Every row gives one point. A path goes straight from each point to the next, and from the last back to the first. The post is the endless flat space through its rows: a point in 2 columns, a line in 3, a plane in 4, and so on, so that a path can go around it. Count how often the path circles the post. Going back the other way cancels.

Post, one row:
[[-0.01 -0.40]]
Path:
[[-1.59 -1.28]
 [-0.10 -1.71]
 [-2.98 -0.09]
 [-0.67  2.87]
 [ 0.94  1.32]
 [ 2.97 -2.86]
 [-0.57 -4.08]
 [-2.98 -0.23]
 [-0.80  1.13]
 [ 2.63  1.48]
 [ 4.05 -0.72]
 [-0.30 -1.69]
 [-2.83 -1.32]]
Times around: 2

Post (5 x 6):
[[ 0.16  2.21 -1.27  1.91  0.52  3.02]
 [-1.75 -0.30  3.81 -2.83  1.96  0.84]
 [-0.33  0.14  1.80  2.19  0.74  2.74]
 [-0.61 -0.97  2.19  1.42 -0.14 -3.18]
 [-0.72 -1.33  0.31  1.63 -5.08 -3.47]]
Path (19 x 6):
[[-2.52 -2.35 -0.61  1.66 -0.08 -2.17]
 [-2.80 -0.22  2.33  3.24  0.27  0.28]
 [-1.90 -0.38  0.22  2.37  3.36 -1.53]
 [-0.16 -1.20  1.38  3.59  0.10  4.38]
 [ 2.26 -0.31 -1.64  1.04 -2.00  2.79]
 [ 2.14 -0.17  3.42  1.12 -4.52 -0.35]
 [-2.27  2.38  3.52 -1.96  0.37  1.36]
 [-2.56  0.35  0.17  1.03 -1.12 -1.95]
 [-2.38  0.65 -0.85  2.90  0.85  1.31]
 [-1.46  1.77  1.46  4.12  0.31 -2.40]
 [-0.37  0.95  2.69  1.72 -4.04  0.33]
 [ 2.57 -1.84  4.64  1.85 -1.32 -1.03]
 [ 1.24 -1.82 -1.51  1.33 -0.90 -1.76]
 [-0.98 -1.75  1.52  3.79  2.55  1.22]
 [-2.31  0.19  2.48 -0.97  1.46  1.46]
 [-0.09  2.11 -0.14  3.99 -0.93 -1.14]
 [ 0.18  1.61  1.82 -2.43 -1.92 -3.25]
 [ 1.22  0.66  1.59 -0.95 -0.58  1.83]
 [ 1.45 -2.26 -0.64  0.81  0.49 -1.81]]
Times around: 1

Post (10 x 11):
[[ 3.09  0.30  2.88  5.63  1.49 -3.61 -0.93  1.90  0.98 -2.68 -0.07]
 [-0.79  1.07  0.53  1.34  1.37 -0.40  3.26 -1.73 -2.95  0.68 -2.84]
 [-6.99  1.07  1.69  2.15 -8.49 -0.80 -2.58 -1.67 -0.31  2.36  1.90]
 [ 1.65 -0.48  1.07 -1.45  1.27 -1.94  1.52  0.70  0.95  0.13  0.91]
 [ 0.50  1.15 -0.43  1.56 -0.93  1.22 -1.08  2.45  1.95 -0.60  0.68]
 [ 0.74 -0.08  2.00  2.98  1.83 -0.19 -0.67 -1.82  3.55 -0.14 -0.92]
 [ 1.23 -0.07  3.51  0.68  3.55  0.95  1.22  0.99 -2.24 -1.21  0.77]
 [ 1.45  1.62 -0.81  0.20  2.38 -0.65 -2.10 -1.89 -4.20 -1.51  1.75]
 [-0.70  0.50  3.64  1.44  2.92 -2.36 -0.68  3.70 -0.74  1.71 -1.07]
 [ 2.58 -1.47  0.32  2.19  2.16 -0.45  0.87  1.80 -0.02  1.90  2.22]]
Path (14 x 11):
[[ 0.87  0.13  2.64  2.69  1.67 -4.46  2.70  1.46  2.15 -1.27 -1.10]
 [ 3.05  1.52 -0.02  2.42  2.60 -0.44  1.89 -2.63  1.78  0.16  1.01]
 [ 2.30  3.16 -1.21  4.24  2.76 -0.49 -4.06  1.13 -1.09 -0.40  1.91]
 [ 1.89  0.70  0.87  1.19  1.36 -2.63  0.87  1.96 -0.66 -1.62  1.54]
 [-0.69 -2.23  0.61  0.82  4.25 -1.30 -0.39 -1.22  2.23 -0.51  0.13]
 [ 0.08 -1.40  3.20 -1.38  2.61  0.85 -1.31  0.57  2.56 -2.05  0.20]
 [-1.08 -0.81  0.91 -1.39 -0.86 -2.15  1.87  1.80 -0.98  0.68  2.88]
 [ 0.34  1.21  3.27  0.30  1.00 -2.06 -1.87  1.13  3.03 -1.89  2.36]
 [ 1.41  0.97  2.88  2.43 -0.05 -5.53 -0.17  1.94 -2.05  2.26  2.43]
 [-0.13  1.39  3.46  3.61  3.81 -1.11  0.73 -0.41  1.78  1.31  1.48]
 [ 0.61 -1.19 -0.70  1.99  2.47 -0.67  0.66  1.13  2.37 -0.97  0.51]
 [-0.50 -0.63  3.01  1.22  2.70  1.13 -0.90 -0.23  1.57 -1.83 -2.55]
 [-0.02 -1.06 -0.32 -0.99 -2.99 -0.29 -1.22  2.38 -0.92  1.41  0.29]
 [-0.73 -2.16 -1.61  4.04 -1.23  1.09 -1.45  0.41 -2.36 -0.72  3.03]]
Times around: 0

Post:
[[-0.48 -2.05 -0.75 -0.89  0.71  0.16  1.30  0.75 -4.50  0.19  4.07  2.85
   0.09 -1.34  0.15 -0.74  1.23  1.04]
 [-1.19 -0.78 -3.32  0.08 -0.43  0.26 -2.60 -0.08 -2.16 -2.51 -0.09  2.11
   0.42 -1.91 -2.47  0.43  0.25  2.87]
 [-2.38  0.28  1.79  0.84 -3.78 -0.07 -0.93 -5.45  0.26 -0.95  2.91  0.39
  -4.58 -1.81 -0.34 -0.01  1.39  6.52]
 [-0.58  1.72 -0.06  0.43 -1.45 -0.33  0.90 -0.25  4.21  1.29  1.51  1.47
   3.81  2.11  4.06 -1.86  1.99  1.61]
 [ 1.28  4.87 -1.44  0.49  0.01 -0.48 -0.06  1.21  0.40  4.60  2.07  0.79
   1.26 -0.65 -3.52  7.26  2.94  2.03]
 [ 0.36  0.53  0.65 -0.09  2.25 -0.85 -0.85  0.30  0.54 -0.59 -1.33 -1.92
   2.84  1.54 -0.68  0.03  3.35  2.74]
 [-2.70  3.33  2.77  3.15 -1.65 -2.05 -4.64  0.79  2.60 -0.19  2.63  0.45
   3.41 -1.66 -1.07 -1.07 -0.79 -0.54]
 [-1.19  0.91  1.01  2.60 -0.56  3.28 -0.15  1.43  1.94  1.10 -2.15  2.66
  -1.37 -0.94 -0.91 -5.09  0.88  2.40]
 [-0.98 -0.95  2.17  0.24 -0.72  1.58  2.37 -0.42  1.15 -2.55 -1.78  2.66
   2.89 -0.95 -0.34  0.89 -0.40  4.41]
 [-0.14  1.90 -0.88  0.78 -3.02  2.13  0.17  3.04  1.73 -3.64  1.05  0.78
  -0.22  3.82 -0.50  1.13 -2.56  0.96]
 [-1.62 -1.51  0.16 -1.99 -1.49  0.55 -0.09  3.37  0.06  1.37  3.41 -0.07
   0.22 -1.87  1.29 -0.23  3.55 -0.52]
 [ 1.43  0.34 -0.95 -0.87  0.32  3.92  1.12 -4.81 -3.73 -1.80 -0.33  1.91
   2.60 -0.68 -0.79  4.79 -4.37  1.05]
 [-2.10  3.45 -3.39  2.88 -0.63  1.22  0.56 -2.22 -1.10  1.60  0.92 -1.89
  -2.14  0.54 -6.18 -3.57  4.91 -1.73]
 [-0.61  3.90  1.23  0.59 -4.08 -3.27 -1.64 -0.94 -0.50  3.80  0.95  2.95
   2.56  0.33  2.44  2.15  1.79 -0.73]
 [-0.50 -0.17  1.30 -1.05  3.36 -3.53  2.51  0.13  1.41 -0.32 -0.09  0.79
   1.93  0.48  1.41 -1.30  1.57 -5.31]
 [-0.04  1.71 -1.18 -2.03  0.89  0.55 -2.09 -0.94 -1.29 -1.37 -0.81  3.74
   2.66  1.59 -1.91 -0.15  1.62 -0.69]
 [ 0.94 -2.11  0.27 -4.28  1.94 -0.38  3.50 -0.70  0.18  0.53  1.23 -1.97
   1.83 -0.87 -1.03 -1.45  0.50  2.32]]
Path:
[[ 1.71  1.48 -1.23  2.19  2.01  2.60  0.09 -1.69 -0.54 -1.45  3.45  2.93
  -0.14  2.08 -0.75 -0.17  1.29  1.99]
 [ 0.17  2.51  1.44 -1.30 -1.66  1.10 -1.83  1.45  2.08  1.54 -0.07  0.55
   2.35 -1.93  0.96  2.61 -0.32 -1.14]
 [-0.24  2.24  0.93 -0.78 -0.10  2.46  2.67  0.53 -2.23 -1.98  1.94  3.90
  -0.67  1.58 -0.08 -0.47 -1.38  0.64]
 [-2.65  1.09 -3.25  1.00  2.61 -0.26 -0.30 -2.16  0.08 -0.77 -0.23 -0.40
   2.27 -0.58 -1.06  1.50  0.14  3.19]
 [-1.57  1.40  2.04 -1.13 -1.98  0.13 -3.36  3.64  0.52  1.57  1.53 -0.36
   1.85 -0.39 -3.28  2.45  1.48  1.32]
 [ 2.83 -1.47 -0.47  0.78  1.41 -0.33 -0.75  2.91  0.23  3.80  1.29  1.40
   2.23 -0.83  0.38  1.71  1.32  1.41]
 [ 0.10 -0.30  3.15 -1.95 -2.03 -0.64 -1.51 -0.76 -0.83  3.31 -0.41  1.52
   2.98 -4.26  0.98 -1.57  0.24 -1.64]
 [ 1.31  1.64  2.23 -1.57 -2.06  2.15  0.94  0.17 -4.20  0.65  1.60  3.34
   3.60  0.43  1.38  0.95 -1.57 -0.16]
 [-0.14  5.01 -1.79  1.67  0.37  1.49 -0.06  3.12  2.06  0.38  1.49  0.75
   3.43  2.67 -0.81 -0.20  2.24 -0.18]
 [-2.57  2.46 -1.43  0.23 -0.17 -0.16 -1.95 -1.92  0.35 -1.58  0.65  2.93
   3.60  0.25 -0.39  0.58 -1.38  0.20]
 [-2.64 -1.37 -2.38  1.44 -0.80 -1.18 -1.12 -0.38 -0.48 -1.47  0.34  1.02
   0.19  0.20 -3.32  3.94 -0.49  2.57]
 [-1.00  0.19  0.11 -1.56 -1.87 -1.41  0.32 -0.44  0.57  1.74 -1.11  3.49
  -0.17  1.33  0.71  0.30  0.68  2.16]
 [-3.58 -0.13  0.70 -0.60 -2.78  4.71 -0.35 -0.61  0.81 -0.44  0.74 -0.88
  -0.46 -1.21 -1.14  1.15  0.67  0.08]
 [-0.59 -2.03 -0.07 -1.08 -0.06 -2.75  5.14 -1.36  0.33  4.33 -1.90  4.39
  -0.30 -2.09  1.42 -1.78  2.16  2.27]
 [ 0.10  1.20  1.29  0.71 -2.59 -4.23 -1.42 -1.57  0.17 -0.54  1.63 -1.50
   0.84  2.39  1.30  3.04  0.95  2.31]]
Times around: 2

Post, 17 rows:
[[ 1.15  1.83  0.73 -1.73 -0.52  1.99  0.24  4.33  0.03  3.44 -0.13  0.28
  -2.21  0.91 -0.56  1.38 -0.27  0.39]
 [ 0.41 -0.49 -0.72  3.99  0.97  0.70  1.57  3.35  2.81  3.10  1.47 -0.22
  -0.42  0.37  3.88 -2.12  3.32 -0.56]
 [-0.43  0.28 -2.10  0.87 -0.86 -2.25  1.68  0.25 -1.12  1.33 -0.03  1.16
  -1.02  2.14  1.45  2.67 -0.49 -2.14]
 [ 1.09  0.70  3.59  0.05  1.17 -1.92  0.52  4.03 -2.05  0.75 -1.44  0.44
   1.78  1.51 -5.07  0.99 -0.31 -0.25]
 [ 1.41  1.02  0.91 -0.13 -1.43  2.63  0.59  0.63  1.98  2.89 -2.87 -0.48
   1.92  0.18 -0.85  1.32  0.09 -1.96]
 [ 2.76 -0.02 -0.10 -0.05 -0.53  1.16 -0.28  0.02  1.69  2.84 -2.53  0.74
  -0.74  1.16 -0.59  2.49  3.49  0.29]
 [ 0.54  1.39 -0.16  0.50 -3.02  0.38 -3.21  0.20 -3.13  1.01 -0.90  1.60
   4.54  1.40 -3.03 -0.48 -0.85  0.10]
 [ 0.86  1.34 -0.86 -2.65 -0.19  2.49  1.10  0.54  0.77 -0.87  0.39  0.71
  -0.32 -1.19 -3.13  0.34  0.32 -0.69]
 [ 4.92  1.27  0.59  1.95  0.07 -1.09  0.41 -0.62  0.74  1.35  3.33 -0.52
   0.19  0.77  4.15 -0.87  0.55 -0.43]
 [ 3.98 -0.55  0.08 -0.28 -6.54 -3.96 -0.78  1.91  0.52 -4.88 -1.37 -0.99
  -1.35 -0.75  0.77 -1.84  0.86  1.50]
 [ 0.56  0.57  4.12 -2.47 -2.98  2.55  0.73 -1.32 -3.59  2.32  2.32  0.46
   0.03 -0.01 -1.30  0.04 -0.80 -0.76]
 [ 3.81  0.87  0.80 -2.82  0.31 -1.17  0.01 -3.06 -2.40  1.82 -1.12  1.18
  -2.07  1.99  1.03 -1.21 -0.15 -2.63]
 [-2.35 -2.01 -3.20 -2.61 -0.18  2.53 -0.34 -3.32  3.10  2.56 -1.34 -3.49
   4.51  0.74 -1.80 -0.39  0.45  3.73]
 [ 1.57 -1.03  0.26 -1.71 -0.19  0.61 -0.16 -0.29 -2.01 -2.11 -2.49 -2.46
  -0.80  0.38  2.31  2.61  1.98 -0.15]
 [-0.20  3.51  0.26 -2.37 -1.11 -0.47  3.00 -2.19 -6.33 -0.01 -0.33  1.63
   1.19  3.67 -1.80  0.59 -0.49 -0.03]
 [ 3.34 -0.66 -0.97 -0.53  0.24  1.24  2.02 -0.57 -1.21 -0.11 -2.26  1.38
  -1.72  1.18 -0.52  1.02 -1.75  0.01]
 [-1.94  0.96 -0.58 -6.18  1.20  1.58  3.80  1.94  2.15  1.43  1.99  1.44
  -0.37 -6.72  0.24 -1.59 -1.70  4.90]]
Path (21 x 18):
[[ 1.21  1.27  2.77 -0.11 -2.20  2.61 -1.79  1.43 -0.35 -2.85  1.18  0.10
   0.23 -1.41  1.01 -0.80  1.43  2.06]
 [ 0.07  2.61  0.48 -3.00 -0.39  0.81  3.08 -2.15 -2.34  0.50 -1.48 -0.45
  -1.00  0.82  0.31 -4.17 -2.44  1.85]
 [-0.24  2.07 -2.23  0.34 -0.54 -0.02 -0.27 -3.32 -3.89  2.40  4.92 -0.48
  -1.62  1.61  1.98  2.71 -1.90 -0.70]
 [ 2.50  1.11 -0.16 -0.96  0.85  0.53  2.05 -1.61 -2.13  2.42  1.58  2.41
   0.56  1.34 -3.03 -0.11  0.35 -1.54]
 [-0.85 -1.78 -1.92  0.70 -2.52 -0.02  2.40  1.50  1.18  0.34  1.11  0.72
   2.14 -1.69  2.42 -1.91  1.83  0.80]
 [ 5.79  1.60 -4.31 -1.32 -2.13  0.23 -1.65 -2.53 -2.22 -5.16 -0.97  2.81
   0.66  3.46  1.04  1.46  1.69 -0.25]
 [ 1.69  2.37  3.18 -1.11 -1.98 -2.16  0.53  5.53  0.72  0.30 -2.06  0.98
  -1.54  0.29 -0.23 -0.31 -1.69 -0.92]
 [-0.05  1.55  1.39 -0.18 -2.67 -1.53 -0.06 -1.19 -0.62 -1.45  0.70  0.52
   0.10 -0.68 -2.57 -0.01 -0.79 -0.36]
 [ 0.54 -0.49  3.49 -1.44  2.69  1.73 -0.74  1.12  0.07  5.69 -2.08 -0.26
  -0.20 -2.25 -4.37  0.59  2.31  0.85]
 [-0.37  3.16 -3.10  0.65  1.23  0.74  0.55 -0.23 -0.99  1.16  1.44 -1.70
   5.52  0.19  1.17  2.24  4.09 -2.12]
 [ 3.17  0.83  1.86  0.27 -2.66 -0.17  3.82  2.59  3.09  2.90 -2.34 -2.42
   2.61  2.98  0.15 -0.98  0.43 -2.84]
 [ 1.85 -0.59 -2.95 -3.80  3.61  1.07 -0.55 -2.06 -0.15 -2.67 -0.76 -0.61
  -1.37  0.96  3.94  1.14  1.24  0.35]
 [ 0.60 -1.03  2.61  1.05 -1.40  1.50 -3.70  0.83 -4.46  0.43  0.39  2.19
  -0.02  3.40 -5.01  3.06 -1.47  1.74]
 [-0.66  2.44  0.67 -0.50 -0.90  2.76 -1.28  0.54 -5.04  1.10 -1.49  3.37
  -1.73 -3.63  0.48 -0.19 -1.12 -0.92]
 [ 2.32  2.92 -2.06  1.57  1.53  0.31 -0.50 -0.10  2.31  0.43 -1.45 -0.28
   3.09 -0.53  0.56 -0.82  5.64 -1.56]
 [-0.17 -0.27 -2.21  0.13 -0.01 -3.67  0.73 -0.40 -0.21 -0.36  0.65  0.18
   4.17 -0.92 -0.27  1.32  1.02 -0.13]
 [ 4.64  0.79  2.90 -1.39 -2.13  3.23  3.17  4.15 -0.22 -0.28  2.63  0.73
  -0.59  1.45 -0.84  1.39 -0.61  0.88]
 [ 2.51  1.34  1.64 -4.32  0.00  0.34 -0.74 -0.04  3.38  2.63  2.26  0.57
   0.50  1.09 -0.81  2.18  1.75  1.70]
 [ 0.94 -0.16  1.79 -1.22 -1.02 -2.95  0.06 -3.88 -2.23 -1.30 -0.69 -0.24
  -0.96  3.37 -1.64  0.57 -1.57 -2.64]
 [ 2.03  0.19  0.93 -1.19  1.70  1.29 -3.15 -1.60  0.83  2.51 -0.24 -1.31
   0.33 -0.88 -1.29  0.69  2.14  1.68]
 [ 1.22 -1.94  3.34 -2.18  2.49 -1.25 -4.06  1.25  0.54  0.33  2.35 -1.41
  -0.42 -2.67  1.31 -3.90  1.03  1.85]]
Times around: 3
